Each point is reached from the start by the listed moves, each made once or not at all, plus a little noise. Is the number of moves made odd or even? Then give how often each move was made.
(in the rows, 128 means zero)

Moves:
(1): [201  83 119 145 120]
(2): [157 174 146 129 106]
(3): [135 122 177  72 154]
Start: [155 104 133 121 119]
Points:
[160  96 181  67 147] => odd (0, 0, 1)
[232  51 172  82 139] => even (1, 0, 1)
[227  54 123 137 112] => odd (1, 0, 0)

Moves:
(1): [210 127 126 131 125 104 113 129 132 131 125]
(2): [142 219 128 122 140 129 139 166 116 147 112]
(3): [110 131 195 120  82  89 114 125 116 141 120]
(4): [132 124 117 211 139 136  93 132 101 141 110]
(5): [127 116 175 139 192 113 150 139 130 127 114]
(6): [140 114 145 107 125 178 123 153 118 133 141]
(7): [122 129 124 151  99 133 162 144 109 133 135]
(8): [139  97 127 121 122 101 106 193  95 115 111]
Start: [ 98 131 128 137 148 141 138 142 121  74 122]
Points:
[107 194 247 194 190 146 118 216  58 120  84] => odd (0, 1, 1, 1, 1, 1, 0, 0)
[191 102 126 135 141  91 102 205  91  63 102] => even (1, 0, 0, 0, 0, 0, 0, 1)
[188  84 156 249 185  86 125 239  50  80  76] => odd (1, 0, 0, 1, 1, 0, 1, 1)

Moves:
(1): [171 151 129 131 136 129 138 121 118 129 118 138 111 107 124 138 115]
(2): [120 168 126 119 124 122 130 119 128 132 134 137 138 136 124 144 130]
(3): [121 133 155 138 114 126 117 136 125 135 120 120 114 134 123 122 117]
(4): [128 127 130 164 138 125 129 124 136 133 116 138 131 129 134 128 141]
(5): [121 129 145 123 174 127 145 129 125 140 134 127 137 149 134 132 119]
(6): [127 137 126 129 127 168 124 113 112 121 123 125 121 131 138 132 132]
(7): [128 131 132 128 116 138 154 145 131 123 124 122 129 128 133 117 142]
(8): [140 143 121 134 143 149 103 167 133 131 134 113 134 129 116 118 130]
(9): [129 127 130 112 128 130 129 120 152 142 120 143 116 133 122 121 134]
(10): [125 127 117 127 124 130 119 118 118 171 129 104 129 130 133 128 121]
(11): [132 129 148 145 121 150 135 126 125 127 183 133 124 131 113 122 132]
(12): [119 123 123 119 128 128 122 146  97 151 127 178 128 123 129 120 133]
(13): [156 127 152 132 117 143 122 129 115 129 125 130 176 146 129 120 112]
(14): [134 119 114 134 125 119 133 136 122 129 119 133 116 163 110 144 127]
Start: [130 138 115 114 131 150 140 109 155 138 138 120 110 110 133 122 140]
Points:
[150 175 164 143  77 181 157 120 123 189 175 103 141 183 103 124 124] => odd (0, 1, 1, 0, 0, 0, 1, 0, 0, 1, 1, 0, 1, 1)
[133 158 130 113 117 182 122 155 175 202 124  83  91 123 121  89 144] => odd (0, 0, 1, 0, 0, 0, 1, 1, 1, 1, 0, 0, 0, 0)
[153 212 125 139 175 193 186  81 125 191 120 114 111 125 157 145 144] => odd (1, 1, 0, 1, 1, 1, 1, 0, 0, 1, 0, 0, 0, 0)
[148 200 178 155 174 173 118 146 149 169 132 117 170 165 125 116 120] => even (0, 1, 1, 1, 1, 0, 0, 1, 0, 0, 0, 0, 1, 0)
[193 222 170 141 177 249 166 139 119 188 166 195 146 143 123 105 151] => odd (1, 1, 0, 1, 1, 1, 1, 1, 1, 0, 1, 1, 1, 0)
[183 196 157 156 107 211 132  88  96 229 143 191 108 166 106 134 125] => odd (1, 1, 1, 1, 0, 1, 0, 0, 1, 1, 1, 1, 1, 1)
[131 184 141  94 146 209 162 111  85 210 136 146 171 158 158 118 132] => odd (0, 1, 0, 0, 1, 1, 1, 0, 0, 1, 0, 1, 1, 0)

Moves:
(1): [159 128 114 125 132 138 124 143 127 122 124 142 121 126 127 126 123 125
 135 128 125 128 133 123 127 129 134]
(2): [150 169 131 141 135 138 145 111 127 118 131 129 127 111 128 120 114 129
 119 129 131 129 130 123 124 115 124]
(3): [127 138 154 129 124 123 131 133 149 119 122 125  98 139 134 128 135 122
 120 126 125 137 113 119 131 124 121]
(4): [130 120 127 150 128 151 138 128 130 129 111 136 129 131 102 125 135 138
 115 118 129 131 119 128 122 130 110]
(5): [129 115 141 124 152 131 130 118 129 136 127 124 141 131 139 135 106 126
 130 131 132 127 117 119 119 130 130]
(6): [126 132 128 110 123 161 129 133 122 136 123 125 123 132 141 121 140 120
 109 126 132 125 129 128 109 134 134]
(7): [131 119 114 130 122 133 152 129 131 120 117 115 138 113 126 131 120  93
 133 131 124 129 125 143 123 127 121]
(8): [124 139 128 137 117 134 139 146 122 127 137 135 112 118 141 128 125 126
 130 144 121 118 139 129 139 121 125]
(9): [129 129 133 123 132 128 127 134 142 127 129 133 119 127 129 114 137 134
 133 137 139 124 130 118 141 121 134]
(10): [139 126 112 151 133 125 134 108 136 151 139 119 111 127 139 108 107 143
 110 141 131 144 129 137 141 150 130]
(11): [125 116 131 139 125 141 140 120 117 117 152 122 115 112 110 149 145 117
 131 121 139 127 132 123 129 137 131]
(12): [118 121 130 124 125 116 126 127 117 146 132 146 107 122 121 112 130 119
 126 116 106 118 121 117 131 136 141]
(13): [128 127 138 132 109 123 132 134 128 128 141 130 150 130 130 126 126 127
 122 121 122 129 130 140 128 122 145]
(14): [117 124 114 135 115 113 122 134 131 135 130 154 130 143 141 130 127 102
 140 131 131 119 130 136 118 127 130]
(15): [141 118 124 137 114 125 127 127 140 114 128 129 129 118 162 139 122 146
 143 113 130 114 120 118 128 112 133]
(16): [139 135 130 123 112 134 138 128 147 144 120 155 114  99 120 156 134 124
 124 135 131 144 137 128 133 136 132]
(17): [144 132 119 132 138 112 133 151 118 131 119 129 123 128 140 124 163 130
 135 148 133 120 123 109 118 126 128]
(18): [113 141 116 126 136 126 154 136 119 123 128 127 115 139 122 134 142 143
 134 126 140 138 127 131 135 131 132]
(19): [132 121 143 146 131 128 143 133 131 124 131 130 124 115 128 116 130 126
 156 137 148 129 142 154 115 150 118]
(20): [127 117 131 125 124 125 126 117 116  96 130 130 124 143 130 120 130 145
 138 153 134 114 112 134 114 130 125]
(21): [104 116 125 133 115 108 116 134 112 119 140 133 135 115 128 119 123 125
 119 128 142 154 127 126 132 138 126]
(22): [106 132 128 129 132 127 122 122 137 106 150 134 125 131 139 123 146 143
 128 130 110 157 131 120 118 133 136]
(23): [136 135 135 135 120 124 133 109 120 117 121 139 124 121 146 131 128 123
 112 135 119 127 156 118 145 135 142]
(24): [127 126 128 124 131 125 132 130 142 112 128 133 124 125 136 146 139 125
 117 113 125 135 123 156 139 111 126]
Start: [101 137 130 114 133 126 123 123 128 115 112 139 130 131 138 137 150 114
 135 116 106 120 141 144 126 138 108]
Points:
[179 154 129 173  84 187 190 121 149 100 124 213  63  64 179 114 142 144
 117 127 108 116 140 194 113 149 120] => odd (1, 1, 0, 1, 0, 1, 0, 1, 0, 1, 0, 1, 1, 0, 1, 1, 0, 0, 1, 1, 0, 0, 0, 1)
[ 98 167 165 161 124 159 190 101 170 121 170 204  18  72 192 146 164  71
 112 133 104 167 151 168 108 176 120] => odd (0, 1, 1, 0, 1, 1, 0, 1, 0, 1, 1, 1, 0, 1, 0, 1, 0, 0, 1, 0, 0, 1, 0, 1)
[158 150 121 170 132 163 206  82  93  75 122 124  88  81 173 103 173  87
 126 188 144 112 168 162  93 191 110] => odd (0, 1, 0, 0, 0, 1, 1, 0, 0, 1, 1, 0, 0, 0, 0, 0, 1, 0, 1, 1, 0, 0, 1, 0)
[144 139 156 154 113 151 165 110 128  30 132 218  77 126 217 143 210 103
 106 108  81 109 112 105  79 122 149] => even (1, 1, 1, 1, 1, 1, 0, 0, 0, 0, 1, 1, 1, 1, 1, 0, 1, 0, 0, 1, 0, 1, 1, 1)
[102 125 163 189 129 107 191  60 153  51 167 150  65  47 208 129 130  85
 115 102 104 183 142 152 138 172 123] => odd (0, 1, 1, 0, 1, 0, 1, 0, 0, 1, 1, 1, 0, 0, 1, 0, 0, 0, 1, 0, 1, 1, 1, 1)
[141 164 184 176 104 142 184 148 141 111 103 210  76 105 227  93 178  89
 133 134 112  75 148 109 101 129 129] => even (0, 1, 1, 1, 1, 1, 0, 1, 1, 0, 0, 1, 1, 1, 1, 0, 1, 0, 1, 0, 0, 0, 1, 0)
[103 107 163 116  84 131 157 148 159 105 129 227  95  98 219 143 161  96
 166 137 120  79 135 186 105 132 144] => even (0, 0, 0, 0, 1, 1, 0, 1, 1, 0, 0, 1, 1, 1, 1, 1, 0, 0, 1, 1, 0, 0, 0, 1)
[ 71  92 140 151  65 111 160 136 130  22 135 203  78 112 203 126 249  75
 108 114  96 132 115 130 105 133 143] => even (0, 0, 1, 1, 0, 1, 1, 0, 1, 0, 1, 1, 1, 1, 1, 0, 1, 0, 0, 1, 1, 1, 1, 1)
[ 94 115  95 126 150 120 182 157 128  96 101 205  96  84 131 159 203  99
 123 112  93 194 117 136 115 158 115] => odd (1, 0, 0, 1, 1, 0, 1, 0, 0, 0, 0, 1, 0, 0, 0, 1, 1, 1, 0, 0, 1, 1, 0, 1)
[175 151 127 152 148 183 154  80 138 132  98 179  84  96 192  87 113 136
  89 110 100 107 147  93 134 150 139] => even (1, 1, 0, 1, 1, 1, 0, 0, 1, 1, 0, 1, 0, 0, 1, 0, 0, 0, 0, 0, 0, 0, 1, 0)
[109  69 136 153  92  88 179 147 148  55 140 191 131  65 192 177 186  69
 192 153 172 122 126 181  98 141 124] => odd (0, 0, 0, 0, 1, 0, 1, 0, 1, 0, 1, 0, 1, 1, 1, 1, 1, 0, 1, 1, 1, 0, 0, 1)
[130 135 132 141 122 162 204 194 179  44 100 162  87 121 189 126 245 123
 150 108 123 152 121 166  99 125 116] => odd (1, 0, 1, 1, 0, 1, 1, 0, 1, 0, 0, 0, 1, 0, 1, 0, 1, 1, 1, 0, 0, 1, 0, 1)

Moves:
(1): [137 132 119 121 112 128 126 100 111 138  89 138 112 134 141 128 140 110
 107 156 134 137 126 116 144 116]
(2): [122 152 111 140 136 105 142 128 137 106 120 129 128 112 107 134 142 107
 161 128 112 142 134 141 135 140]
(3): [137 128 138 152 150 118 165 116 131 136 106 143 137 115 151 104 114 117
 105 124 139 149 126 136 151 136]
(4): [141 155 104 155 155 116 118 122 127 100 136 140 134 138 138 114 136 140
 140 156  92 156 136 112 131 115]
(5): [107 122 121 132 164 119 143 141  90 132 143 107  87 145 130 142 130 125
 113 119 115 145  90 138 118 133]
(6): [116 143 133 123 126 146 104 131 129 138 120 115 120 120 146 146 127 116
 115 132 116 130 123 144 131 123]
(7): [111  94 126 110 129 135 147 126 136 118 127 130 126 121 137 123 137 121
 137 143 135 130 146 131 139 143]
(8): [141 107 149 144 113 112 126 136 122 131 109 131 131 135 119 121 141 133
 128 128 121 127 126 125 143 115]
(9): [121 122 124 120 133 164 131 170 146 134 137 137 119 145 127 129 121 138
 121 137 150 116  97 125 142 162]
(10): [123 124 108 142 161 131 126 131 136 158 123 117 172 106 134 129 128 140
 156 142 135 119 117 155  99 126]
(11): [133 118 133 110 126 121 127 142 118 155 138 127 126 122 118 123 143 123
 116 143 125 127 129 111 122 109]
(12): [100 122 117 119 121 125 128 141 136 153 137 138 113 133 134 124 126 123
 122 129 138 124 137 130 112 138]
(13): [127 133 136 130 128 138 131 117 110 131 117 138 136 108 134 138 122 149
 122 114 110 115 112 122 117 145]
(14): [124 118 113 103 120 141 148 149 123 154 130  98 142 125 138 124 129 131
 178  95 102 129 146 132 127 132]
(15): [119 117 109 114 140 108 124 118 128 146  97 138 123 119 136 135 105 127
 123 138 111 143 147 145 155 121]
(16): [115 140 155 125 110 155 119 132 120 111 154 133 137 151 121 147 131 125
 137 133 129 126 128 115 128 120]
(17): [145 127 151 130 126 114 152 140 155 109 121 109 155 162 111 115 136 125
 133 131 116 140 110 125 118 136]
(18): [130 120 139 150 124 149 176 133 155 116 139 155  97 143 122 118 134 177
 113 122 130 149 130 138 142 126]
(19): [135 140 133 121 146 139 127 110 130 129 120 140 129 121 130 135 131 134
 139 104 120 127 123  91 108 134]
(20): [121 138 142 138 127 123 123 130 116 112 126 101 107 132 117 135 120 116
 145 154 119 130 128 124 128 129]
(21): [ 94 135 111 116 130 120 112 118 124 134 124 116 143 108 107 138 129 143
 127 107 134 130 141  97 119 138]
(22): [140 113  97 136 145 154 124 153 135 124 131 137 122 145 121 115 126 130
 113 141 125 158 141 139  88 128]
(23): [135 140 116 158 131 146 136 137 117 133 118 127 111 138 127 165 139 137
  91 125  96 104 140 127 118 123]
(24): [144 148 165 113 130 147 108 100 109 128 124 132 156 132 128 129 134 142
 125 111 146 111 137 123 120 147]
Start: [172 129 123 104 144 138 115 124 110  96 106 128 140 105 139 124 131 165
 117 104 126  92  95 129 102  97]
Points:
[174 196 145 116 223 125 123  54  74 144  32 135 228  80 147  99 154 188
 118 137 100 122  81  33  35 131] => even (1, 0, 1, 1, 0, 0, 0, 0, 0, 1, 1, 1, 1, 0, 0, 0, 1, 0, 1, 1, 1, 0, 0, 1)
[124 176 112 102 140 136 141  80  59 143  21 158  81  77 104 186 156 212
  58 122  72  98 148  97 106 126] => odd (1, 1, 0, 0, 0, 0, 0, 0, 0, 0, 1, 1, 1, 0, 1, 0, 0, 1, 0, 1, 1, 0, 1, 1)
[140 113 100 102 157 113 186 207  56 173  24  82  68 152 115 171 158 145
 112 139  14 107  53 125 117 129] => odd (1, 1, 0, 0, 1, 0, 0, 1, 1, 0, 1, 1, 1, 1, 1, 0, 1, 0, 0, 1, 0, 0, 1, 0)
[113 161 108  85 196 208 173 128  73 115  53 100 138 145 150 175 182 137
  98  60  64 158 129  94  33 168] => odd (1, 1, 1, 0, 1, 1, 1, 0, 0, 0, 0, 1, 0, 1, 0, 1, 1, 0, 1, 0, 1, 1, 1, 1)
[135 152 125 116 195 142 139 153 101 100  62 106 176 142  87 160 178 163
 157 107 114 122   7  77  72 138] => even (1, 1, 0, 0, 1, 0, 0, 1, 1, 1, 0, 0, 0, 0, 0, 1, 1, 0, 1, 0, 1, 0, 0, 0)

Moves:
(1): [119 138 134 143 137 143 133 122 126 129 147 127 138 145 130 135 123 131
 125 133 116 121 121 115]
(2): [114 125 117 130 130 111 160 120 127 132 134 134 116 123 115 130 119 150
 116 141 116 119 139 117]
(3): [116 144 128 128 127 124 121 143 122 133 162 134 172 131 149 132 109 115
  92 128 142 136 141 138]
(4): [122 122 132 130 114 143 134 148 130 128 141 113 115 125 148 133 113 131
 137 132 109 128 131 146]
(5): [124 132 123 132 118 125 127 137 121 137 124 135 136 130 124 145 115 122
 137 122 119 121 124 142]
(6): [124 116 138 123 139 129 133 124 141 117 135 156 128 109 125 130 159 129
 146 121 117 136 125 120]
(7): [132 133 134 111 133 113 124 141 125 142 144 147 121 134 132 121 133 126
 114 123 119 140 136 112]
(8): [141 140 137 120 122 147 119 137 130 131 122 148 116 114 113 130 134 127
 103 127 127 123 141 149]
(9): [160 126 132 129 112 129 138 113 133 130 120 141 130 130 149 129 127 120
 142 137 117 107 118 126]
(10): [130 148 128 138 100 142 120 133 122 139 128 125 133 141 145 141 160 130
 104 117 128 117 132 128]
(11): [120 134 108 125 136 145 113 113 138 139 122 134 127 123 132 135 110 132
 135 116 123 132 137 114]
(12): [122 118 123 117 126 122 117 128 134 119 132 132 112 138 144 123 126 137
 132 128 142 119 131 128]
(13): [132 122 127 133 122 129 119 134 141 124 133 125 127 125 125 135 129 147
 130 132 124 134 123 144]
(14): [125 117 108 125 130 130 136 123 130 134 128 115 131 130 120 127 141 120
 130 134 123 122 124 134]
(15): [132 115 110 138 112 134 125 129 108 105 142 123 129 123 129 131 118 127
 124 134 140 141 116 136]
(16): [131 129 125 141 126 124 122 129 125 120 111 116 145 142 134 160 127 117
 127 139 107 120 130 122]
(17): [118 144 122 128 123 118 127 139 156 125 134 128 111 126 140 127 134 131
 148 131 131 136 150 136]
(18): [139 138 122 137 117 148 156 137 142 117 126 147 133 151 141 116 116 138
 118 114 138 124 127 116]
(19): [130 146 127 124 120 145 113 156 124 130 126 133 129 110 121 133 130 132
 151 133 119 123 137 116]
(20): [103 134 113 129 121 131 119 133 152 114 118 128 138 127 128 109 118 127
 125 147 115 143 111 134]
(21): [126 126 128 128 106 134 130 119 137 132 130 137 115 120 124 128 111 116
 128 148 152 123 102 118]
(22): [ 98 100 133 154 123 131 124 130 135 143 127 143 127 151 122 122 116 120
 135 126 110 120 155 114]
(23): [114 124 128 137 144 135 132 136 133 150 117 146 140 127 144 142 121 135
 146 138 138 142 129 138]
(24): [134 111 126 120 113 130 128 113 125 137 122 121 143 154 114 122 129 138
 148 148 119 145 136 130]
Start: [145 109 119  97 127 139 148 140 116 134 105 128 141 117 132 130 117 132
 122 139 121 128 120 130]
Points:
[106  93  90 117  76 175 144 185 155 143 143 169 163 151 154 118  72 132
 112 159 146 104 140 113] => even (0, 0, 1, 0, 0, 0, 0, 0, 0, 0, 0, 1, 1, 1, 0, 0, 0, 1, 1, 0, 1, 1, 0, 0)
[ 98  61  68 120  89 174 109 164 172 166 111 187 151 124 130 181 110 138
 220 201  82 179 156 100] => odd (0, 0, 0, 0, 0, 1, 1, 0, 0, 0, 1, 0, 1, 1, 1, 1, 1, 0, 1, 0, 1, 1, 1, 1)
[ 32 107  72 120  56 184 120 213 145 173 165 223 155 107 196 166  57 136
 128 173  88 151 147 112] => odd (0, 1, 1, 1, 1, 1, 1, 0, 0, 1, 1, 1, 0, 0, 1, 0, 0, 0, 1, 1, 1, 1, 1, 0)
[132  97  74  95  30 167 151 172 161 172  98 150 142 151 187 170 110 166
 164 249  59 117 107 133] => even (0, 1, 0, 1, 0, 0, 1, 0, 1, 1, 0, 1, 1, 1, 0, 1, 0, 0, 1, 1, 1, 0, 1, 1)

Moves:
(1): [127 131 123 127 136 143 111 126 128 118 128 130 110 106 130 124 123 124
 121 135 129 127 114 127 142 101]
(2): [120 127 137 122 121 129 136 134 120 123 138 118 114 128 129 131 139 127
 136 136 120 132 122 140 133 130]
(3): [133 136 132 132 120 132 112 135 131 130 138 119 133 130 135 115 131 120
 137 114 145 113 130 142 129 137]
(4): [132 126 136 136 131 134 131 137 116 129 128 136 161 127 139 115 116 136
 123 122 126  94 131 144 140 116]
(5): [151 115 125 122 129 153 125 119 123 155 122 124 122 112 154 146 136 156
 139 142 130 136 123 131 134 148]
(6): [121 130 111 118 119 126 139 117 138 120 120 161 113 127 125 128 134 121
 122 125 131 119 113 123 107 107]
(7): [126 114 123 131 117 123 115 134 117 135 140 136 129 118 122 137 112 148
 123 142 139 106 115 130 109 141]
(8): [137 139 132 129 120 132 137 129 134 123 134 117 128 140 145 135 126 139
 122 123 137 156 128 120 122 110]
(9): [125 133 134 139 114 139 122 119 130 130 128 129 128 143 124 122 128 120
 114 116 104 150 123 138 129 140]
(10): [121 140 140 124 137 147 133 129 128 125 127 124 137 110 128 121 130 128
 131 144 129 124 100 119 129 126]
(11): [141 132 144 134 107 146 148 156 147 132 129 108 100 127 135 116 135 134
 136 106 119 147 135 145 125 161]
(12): [124 138 123 130 123 124 136 127 125 113 144 140 117 139 118 134 144 120
 115 126 141 135 118 139 145 136]
(13): [119 133 130 128 114 124 129 126 125 130 105 116 120 145 135 126 129 136
 129 120 123 127 117 116 129 136]
(14): [121 139 123 130 138 132 131 131 126 139 120 127 125 130 129 133 131 130
 139 129 134 134 124 134 128 123]
(15): [135 133 115 122 129 140 111 145 141 126 120 130 144 137 128 135 126 142
 118 139 136 125 153 136 132 130]
(16): [130 119 116 118 144 113 119 114 128 113 124 127 126 140 128 113 123 145
 118 122 117 127 122 130 121 122]
(17): [160 120 135 119 134 123 103 135 117 127 131 140 117 141 107 137 122 128
 139 136 127 107 110 135 117 135]
(18): [129 140 118 137 136 106 130 100 117 114 143 142 141 134 139 165 120 109
 118 126 104 138 125 141 130 132]
(19): [132 134 139 106 130 129 124 127 110 137 144 146 124 114 126 130 109 131
 139 128 125 118 118 128 143 133]
(20): [137 144 139 136 137 121 126 129 126 110 125 114 126 118 129 110 124 132
 129 141 122 126 129 138 130 128]
(21): [123 137 130 120 136 119 136 112 154  83 125 112 150 135 129 132 121 134
 143 143 134 136 122 144 126 134]
(22): [113 124 137 125 130 130 126 135 138 116 132 122 126 115 129 127 131 145
 141 133 131 126 139 119 136 116]
(23): [126 137 130 110 129 143 123 120 146 151 129 117 122 112 115 120 123 134
 109 141 128 124 126 126 126  99]
(24): [145 130 107 132 119 120 131 120 139 110 127 108 128 112 129 121 128 131
 124 128 116 127 153 113 139 106]
Start: [115 123 129 105 119 119 115 128 127 128 131 147 132 152 140 116 100 125
 104 132 115 113 120 122 135 118]
Points:
[151 193 122  72  66 200 101 141 161 130 130 112  37 114 161  90 121 161
  93 138  98 133  97 178 187 111] => odd (1, 1, 1, 0, 1, 1, 0, 0, 1, 0, 1, 1, 1, 1, 1, 0, 0, 0, 1, 1, 0, 0, 1, 1)
[125 111 162  54 109 118  55 146  94 140 162 144 124 141 127  87  56 196
 118 146 116   7  71 151 139 104] => even (0, 1, 1, 1, 0, 0, 1, 0, 0, 0, 0, 0, 1, 0, 0, 1, 1, 0, 1, 0, 0, 1, 1, 0)
[108 170 115  64 100 167 124  90 110 116 162 165  99  72 185 162  84 190
  88 183 110  87  36 124 182  30] => even (1, 1, 0, 1, 1, 1, 1, 1, 0, 1, 0, 1, 1, 1, 0, 0, 0, 1, 1, 0, 0, 1, 1, 1)
[114 162  90 103 129 129  69 112 186  24 137 109 138 159 141  92 107 155
  97 136 123 135 137 164 183  80] => even (1, 0, 1, 0, 0, 0, 0, 0, 1, 0, 0, 1, 0, 1, 1, 1, 0, 0, 0, 0, 1, 1, 0, 1)
[120 161 155  75  80 159 125 136 163 116 174 161 102 158 152  63  91 162
  72  80 113 115  93 170 151  86] => odd (0, 0, 1, 1, 0, 1, 0, 1, 1, 0, 1, 1, 0, 0, 0, 1, 0, 0, 1, 0, 0, 1, 1, 0)
[195 127 117  76 105 101  80 106  93 100 149 133  89 152 154 126  76 209
 101 161 110  97  73 121 145 131] => even (0, 0, 0, 0, 1, 0, 1, 1, 0, 0, 0, 1, 1, 0, 0, 1, 1, 0, 1, 1, 0, 0, 0, 1)
[184 151 148  94  74 181  95 136 102 107 140 165  69  99 150  93  80 177
  98 149  85  63  25 156 166 139] => even (1, 0, 0, 1, 1, 1, 1, 0, 1, 1, 1, 1, 1, 0, 0, 0, 1, 0, 1, 1, 0, 0, 0, 1)
[187 117 146 130  91 169  59 139 100 147 165 160 117 140 174 142  74 148
 102 118  86  80  73 204 137 177] => odd (1, 0, 1, 1, 1, 0, 1, 0, 1, 0, 1, 0, 0, 0, 0, 0, 1, 1, 0, 0, 0, 0, 0, 0)
[138 143 116 103  67 159 120 111  98 135 139 164  79 111 194 147  75 163
 107 123  49 104  67 166 161 128] => odd (1, 1, 0, 1, 1, 1, 1, 0, 1, 0, 1, 0, 1, 1, 0, 0, 0, 1, 1, 0, 0, 0, 0, 1)
[169 165 147  66 123 152  43 115 148  47 140 120 110 174 168 112  81 205
 118 158 124 131  73 175 179 132] => even (1, 0, 1, 0, 1, 0, 0, 1, 1, 0, 0, 1, 1, 0, 1, 1, 1, 0, 1, 1, 1, 1, 0, 0)
